Rows are points. Each copy is the shape, with its points in the same order, turned, moved and blurred by noise. Some copies are also mirrored. Which?
In the rows, 128 means zero.

Shape:
[[187 150]
 [ 96  80]
 [134  69]
 [150 166]
 [107 143]]
Copy 1:
[[ 56 122]
 [168 107]
 [140  79]
 [ 81 151]
 [128 151]]
Copy 1 is: mirrored
Copy 2 (5 x 2):
[[149 183]
 [114  64]
 [ 93 104]
 [180 150]
 [172 103]]
Copy 2 is: mirrored

Shape (6 x 2):
[[152 147]
 [101 152]
 [102 155]
 [152 152]
 [105  45]
 [131 172]]
Copy 1 (6 x 2):
[[131 166]
 [ 80 154]
 [ 82 152]
 [128 166]
 [119  50]
 [106 183]]
Copy 1 is: only turned
Copy 2, 6 rows:
[[142 141]
 [ 91 144]
 [ 90 148]
 [140 147]
 [103  36]
 [118 164]]
Copy 2 is: only turned
Copy 3 (6 x 2):
[[125  81]
 [119 133]
 [117 131]
 [123  81]
 [228 132]
 [ 99  99]]
Copy 3 is: mirrored
Copy 4, 6 rows:
[[118 162]
 [ 70 142]
 [ 70 150]
 [121 165]
 [108  50]
 [ 95 176]]
Copy 4 is: only turned

Shape:
[[110  19 114]
 [157 175 123]
 [133 155 136]
 [136 166 110]
 [ 80 139  36]
 [143 148 141]
 [119 154 145]
 [141 129 114]]
Copy 1:
[[ 95  38 100]
 [190 165 110]
 [158 161 118]
 [187 148 132]
 [189  83 211]
 [158 154 108]
 [147 162 128]
 [168 125 113]]
Copy 1 is: mirrored
Copy 2 (8 x 3):
[[ 54  30 108]
 [156 159 113]
 [125 144 117]
 [152 140 132]
 [156  65 191]
 [116 159 123]
 [110 152 134]
 [132 122 107]]
Copy 2 is: mirrored

Shape:
[[167  83  96  81]
 [ 74 156 170 167]
 [102  91 100  99]
 [144  94  98 114]
 [155 125  99  99]
 [180 100 199 173]
 [ 88 153 157  84]
 [160 148 170 156]
 [151 125 184 104]
 [ 84 154 179 175]]
Copy 1:
[[164 151 191 121]
 [ 61  80 104 163]
 [105 141 180 165]
 [150 134 166 160]
 [163 144 150 122]
 [167  25 133 152]
 [ 71 112 132 101]
 [145  72 103 131]
 [131  67 158 102]
 [ 81  63  92 170]]
Copy 1 is: mirrored
Copy 2:
[[190 123 159  75]
 [ 63 116 116 160]
 [143 150 173 108]
 [173 132 151 111]
 [167 134 121  87]
 [145  23 113 149]
 [ 75 130 132  82]
 [126  73  87 133]
 [117  67 125  87]
 [ 62  98 110 168]]
Copy 2 is: mirrored
Copy 3:
[[156  87  94  67]
 [ 87 164 164 166]
 [ 98 102  93  92]
 [140  96  96 101]
 [155 130  95  89]
 [181  98 199 151]
 [ 89 169 147  85]
 [166 149 167 144]
 [146 133 179  93]
 [ 94 160 174 174]]
Copy 3 is: only turned

Shape (9 x 4):
[[212 136 121 168]
 [112 110 136 157]
 [135 131 128 159]
 [120  96  86  71]
 [165  68  87 108]
 [143  69 123  69]
 [137  87 140  67]
 [192 171 143 186]
 [126 152 139 138]]
Copy 1 (9 x 4):
[[205 200 119  98]
 [119 149 143 100]
 [139 168 130 114]
 [140  87  67 112]
 [176 113  83  66]
 [169  70 102  95]
 [166  73 115 119]
 [185 222 141 131]
 [138 161 128 145]]
Copy 1 is: mirrored
Copy 2 (9 x 4):
[[174 111 192 130]
 [103  89 124 158]
 [112 108 147 150]
 [117  94  69  78]
 [151  60 108  85]
 [156  77  59 111]
 [156  93  57 125]
 [153 140 199 159]
 [113 136 127 156]]
Copy 2 is: mirrored
Copy 3 (9 x 4):
[[174 169 104 203]
 [111 100 131 152]
 [122 133 122 157]
 [174  88  89  82]
 [192  86  89 144]
 [191  76 133 100]
 [183  94 145  89]
 [137 192 134 203]
 [120 148 133 138]]
Copy 3 is: only turned
Copy 4, 9 rows:
[[187 160 159 186]
 [106 102 133 174]
 [122 129 134 179]
 [140  84  99  91]
 [185  73 129 129]
 [148  69 151  93]
 [128  87 156  89]
 [154 189 161 202]
 [104 148 133 154]]
Copy 4 is: only turned

Shape:
[[113 126  95 110  41  15]
 [126 145 150 140 162 165]
 [100 102 169 134  76 176]
 [ 98 120 200 147 114  98]
 [ 97 106  94 116 161 171]
 [152 136 128  95 139 158]
 [151 201  88 110 152 186]
 [126  98 182 117 147  92]
 [148 103  98 151 131 139]]
Copy 1, 9 rows:
[[154  36  97 126 103  31]
 [119 162 143 153 148 160]
 [114 114 165 154  72 170]
 [130 122 191 175 114  97]
 [ 84 109 119 118 167 190]
 [127 154 132  95 140 161]
 [ 99 194  69  98 148 171]
 [143 117 195 141 158 111]
 [154  98 112 148 154 170]]
Copy 1 is: only turned
Copy 2, 9 rows:
[[ 67 138  55  92  98 191]
 [142 134 200 129 132  80]
 [108 109 217 136  77 149]
 [ 74 167 194 131 138 154]
 [141  72 183 127 136  73]
 [161 123 172  98 128 105]
 [192 139 158 104  85  34]
 [108 146 182 112 176 156]
 [150 110 145 163 130 118]]
Copy 2 is: mirrored

Shape:
[[115 135 188 131 132 154 109 194]
 [ 93 117  87 188 134  76 166 118]
 [139 106 162  76 165 155 127 192]
 [134 121 142  79 156 198 124 154]
 [ 54 109 160 123 116  83 118 128]
 [112 143 176 132 122 117 137 146]
 [ 95 133  84 195 104  91 143 147]
 [155 118 126 138 221 149 171 176]
 [ 99  94 117 146  79  67 120  99]
 [146  80 129 128 162 147 197 201]
 [115  93 139 171 128  92  95 137]
 [ 53 100 138 164 121 114 109 156]
 [ 70 127 112 137 105  47 100 164]]
Copy 1, 13 rows:
[[118  99 210  83 131 147 146 194]
 [100  82 108 185 113  77 104 166]
 [148  91 167  54 150 124 169 164]
 [140 122 150  70 146 169 178 144]
 [ 51 102 151  93 123  85  85 158]
 [ 99 118 181 114 124 100 124 165]
 [114  80 126 182  81 105  93 184]
 [164  89 135 134 200 122 184 186]
 [ 98  84 137 132  75  67  68 114]
 [153  37 151 118 148 102 207 172]
 [121  71 155 133 129 112  70 149]
 [ 74  64 141 115 116 131  82 185]
 [ 99  91 122 107  82  70  61 201]]
Copy 1 is: only turned
Copy 2 (13 x 8):
[[ 69  91 167 113 118 164 132 175]
 [163 133 135 164 180 107  97  88]
 [107  68 140  75 140 155 155 183]
 [105  77 106  65 110 173 179 147]
 [ 75 115 177 100 170  90 103  97]
 [106 121 181 106 123 127 118 135]
 [124 140 128 156 163 121  64 115]
 [170  87 133 114 164 167 186 191]
 [119  95 139 129 135  81  71  63]
 [179  62 140  95 177 189 128 178]
 [109  82 147 171 142 110  96 130]
 [ 70  94 151 145 175 142  96 106]
 [ 75 124 141 123 186  76  52 126]]
Copy 2 is: mirrored
Copy 3:
[[125 110 203 115 123 174  75 181]
 [ 90 132 108 165 143 114 192 171]
 [133 103 164  63 158 202  86 175]
 [142 127 158  93 154 224  83 134]
 [ 72 106 174 106 139  99 132 129]
 [131 115 188 115 124 139 131 159]
 [ 86 138 113 167 106 118 165 182]
 [144 139 139 119 204 207 134 218]
 [ 96  80 116 129 110  96 169 117]
 [105 102 140 101 162 231 154 213]
 [111  80 129 150 144 110 119 167]
 [ 60 109 157 144 138 124 112 154]
 [ 68 127 127 100 110  75 125 165]]
Copy 3 is: only turned
Copy 4 (13 x 8):
[[100 176 159 150 114 154 131 218]
 [110 116  90 202 140  83 164 114]
 [ 99 128 201 115 142 150 151 205]
 [ 97 144 190 115 162 194 144 163]
 [ 99 136  64 115 111 114 155 180]
 [143 159 131 142 125 133 147 179]
 [ 90 134  91 199 112  99 152 109]
 [ 96 116 201 191 202 133 167 182]
 [124  98  70 134  92  90 117 120]
 [108  77 198 188 140 148 191 186]
 [ 97 116 112 168 115 107  97 171]
 [ 69 138  74 170 106 132 135 176]
 [ 73 140  84 137  90  62 146 152]]
Copy 4 is: mirrored

Shape (11 x 8):
[[181  85 173 114 105  83 174 106]
 [ 83  98 107 103 125 108 154  76]
 [ 99 184 126 123 135 146 118 173]
 [ 88 196 146 129  63 153  56 194]
 [141 132  96 174 147 125 112  90]
 [132 199 105 191 172 175 118 105]
 [110 164  92 153 172  61  53 114]
 [155 106  90  99  95 116  98  94]
 [127 163 171 178 116  96 104 130]
 [178 120 194 135 145 172 133  85]
 [117  60  67 122 133 134  99 116]]
Copy 1 (11 x 8):
[[194 139 142 118 144 194 138  56]
 [ 96 122 139 128 120 116 129  57]
 [ 93 158 141 117 131 136 127 193]
 [ 90 184 157 146  65 167  80 222]
 [159 129 124 171 139  84 114 123]
 [147 153 153 167 159  57 145 193]
 [124 158  93 137 157  78  36 141]
 [163 114 117 117  73 119  98  99]
 [148 193 153 171 151 153  92 139]
 [204 108 213 142 154 142 138 127]
 [120  59  98 158 105 120 104 104]]
Copy 1 is: mirrored
Copy 2:
[[141  64 131 142 124 105 194  75]
 [ 69 114  79 121 142 124 126  52]
 [ 72 175 160 131 135 139 119 154]
 [ 75 169 211 162  77 161  70 156]
 [142 137  90 166 181 135 105 112]
 [130 211 124 171 206 153 114 133]
 [113 120 131 144 194  86  32 130]
 [151 115  98 119 100 122  95  83]
 [111 117 180 196 158 125 115 120]
 [164 129 161 139 169 177 179  70]
 [116  93  57 105 133 163  85 111]]
Copy 2 is: only turned

Shape, 13 rows:
[[ 75 187 142 186  94 136 121 124 130]
 [ 67  99 130 142  72 128 149  96 180]
 [133  78 103 163 117 199  71 107  66]
 [152 175  94 104 157 170 113  68 107]
 [169  74 186 150 158 158 155 132 142]
 [ 99 187 113  99 165 201 171 163  77]
 [163 125 195 147 119 101  65 144 174]
 [ 48 117 140 152 118 190 144 134 173]
 [115 114 187 123 164 102 131 142  90]
 [ 69 143 128 137  55 186 110  97  87]
 [158 107 118 121 145 110  79 118  65]
 [155 181 180 172 143 154  92 124 149]
 [107 105 107 130 103 151 171 149 162]]
Copy 1:
[[125 204 114 143 107  93  66 124 130]
 [ 66 149 112 163  73  84 126  69 176]
 [115  95 177 163  92 198  52  82 104]
 [187 132 117 120 163 174 110  70 132]
 [ 83 118 208 149 128 141 178 133 110]
 [122 176  81 113 159 224 113 168 113]
 [131 102 221 109 114  55 118 133 158]
 [ 40 186 133 172 123 133 100 114 182]
 [ 95 109 137 100 130 109 136 147  84]
 [105 178 111 119  62 162  56  88 138]
 [158  61 148 128 112 136  97 123  91]
 [155 171 209 114 159 100  94 125 125]
 [100 152 125 165  99 137 154 132 178]]
Copy 1 is: only turned
Copy 2:
[[ 85 198 132 154 122 191  91 134 163]
 [100  99 137 132  75 202 122 137 190]
 [179 133  90 178  99 190 102  91  61]
 [163 180 104 119 152 156 184  80 117]
 [186  89 185 185 140 126 120 137 138]
 [129 160  95 117 223 165 142 173  95]
 [138 134 197 138 114 108  59  67 161]
 [125 108 122 145 148 227  92 154 182]
 [ 94 112 183 173 164 129 121 114 103]
 [112 164 123 117  94 235 109 140  94]
 [125 132 126 160 118 112 128  67  65]
 [159 195 175 155 154 142  89  94 163]
 [128  95 107 127 115 152 119 167 166]]
Copy 2 is: only turned
Copy 3:
[[ 99 192 152 172 155 133 153 119 177]
 [109  79 147 149 131 147 173  87 184]
 [115 122  95 185 105 168 130 200  81]
 [141 183  78 100 125 142 144 108  76]
 [205  90 137 124 190 154 146 171 131]
 [ 91 198 141  49 162 158 170 178 103]
 [165 111 137 172 205 100  72 114 143]
 [ 80 104 127 133 183 173 184 136 179]
 [159 132 200 137 193 132 144 142  85]
 [ 70 160 146 160  98 194 134 132 143]
 [148 139 148 156 127 106 114 154  48]
 [161 183 105 155 203 133 108 128 148]
 [119  96 141  98 135 123 168 142 168]]
Copy 3 is: only turned

Shape, 14 rows:
[[145 112 128 209 109 135 135 122 249]
 [170  99 134 106 109 123 108 111 129]
 [125 134 118 104 175 125 109 124 121]
 [159 144  20 112 119 129 143 127 133]
 [125  89 115 123 105 145 119 121 127]
 [132  98 129 138 162 123 117 122 120]
 [132 103 133 107 118 127 112 125 115]
 [146 143 138 125 119 128 212 126 121]
 [120 126 142 119 160 144 106 120 204]
 [127 109  93 135 105 103 119 118 139]
 [129 132 143 154 100 119 130  94 114]
 [127 116 137 113 156 145 152  76 112]
 [124 101 136 107 140  95 122  94 134]
 [146  96 146 139 113 136 113 116 113]]
Copy 1:
[[206  60 167 156 149 152 124 133 238]
 [170 125 170  98 136 132 133 109 108]
 [115 140 115  98 155 150 145 101 126]
 [156 164 110  82 157  65 128 161 164]
 [134 116 170 106 131 126 119 144 128]
 [123 104 142 113 166 148 138 118 116]
 [133 125 149 105 122 133 130 122 103]
 [144 144 138 149 109 121 206 156 127]
 [152 116 143  92 141 191 139  98 196]
 [140 104 142 107 132 105 120 120 141]
 [139 123 161 160 123 120 135  99 128]
 [104 145 173 123 153 139 183 114 126]
 [124 108 159 100 133 125 154  87 123]
 [147 117 172 131 140 139 129 124 100]]
Copy 1 is: mirrored
Copy 2, 14 rows:
[[208  82  99 161 171 186 118 176 148]
 [112 107 123 107  98 124 157 129 161]
 [106 143 132  85 159  99 131 119 134]
 [ 86 144  37 118 138 128 159 155  87]
 [ 87 102 129 136 133 145 140 126 144]
 [114 113 134 123 161  98 146 112 150]
 [ 94 109 139 111 123 118 143 126 144]
 [132 132 153 121 140 145 218 139  81]
 [149 109 134  77 176 148 104 151 158]
 [112  97 100 134 127 120 123 129 115]
 [131 125 146 150 111 136 143  99 127]
 [116 129 142  97 155 140 169  78 127]
 [122  86 135  92 135 109 135 102 128]
 [108 112 139 140 122 128 154 118 167]]
Copy 2 is: mirrored
Copy 3:
[[111 117 144 179 143  39 104  84 237]
 [166  98 142 136 105 136 115 137 147]
 [127 121 124  86 151 124 113 139 120]
 [170 133  39  94 112  99 150 127 163]
 [122  92 113 146 109 134 128 123 141]
 [125 107 131 133 152 111 112 144 117]
 [132 102 134 127 110 137 127 133 126]
 [162 111 142 131 155 108 210  99 137]
 [102 101 153  96 155 102  90 110 186]
 [137 113 107 132  95  92 121 115 137]
 [144 133 142 159 118 120 133  89 120]
 [152  88 128 124 170 139 131  95 109]
 [146  87 145 113 123 103 109 115 112]
 [136 110 143 163 121 138 121 130 133]]
Copy 3 is: only turned
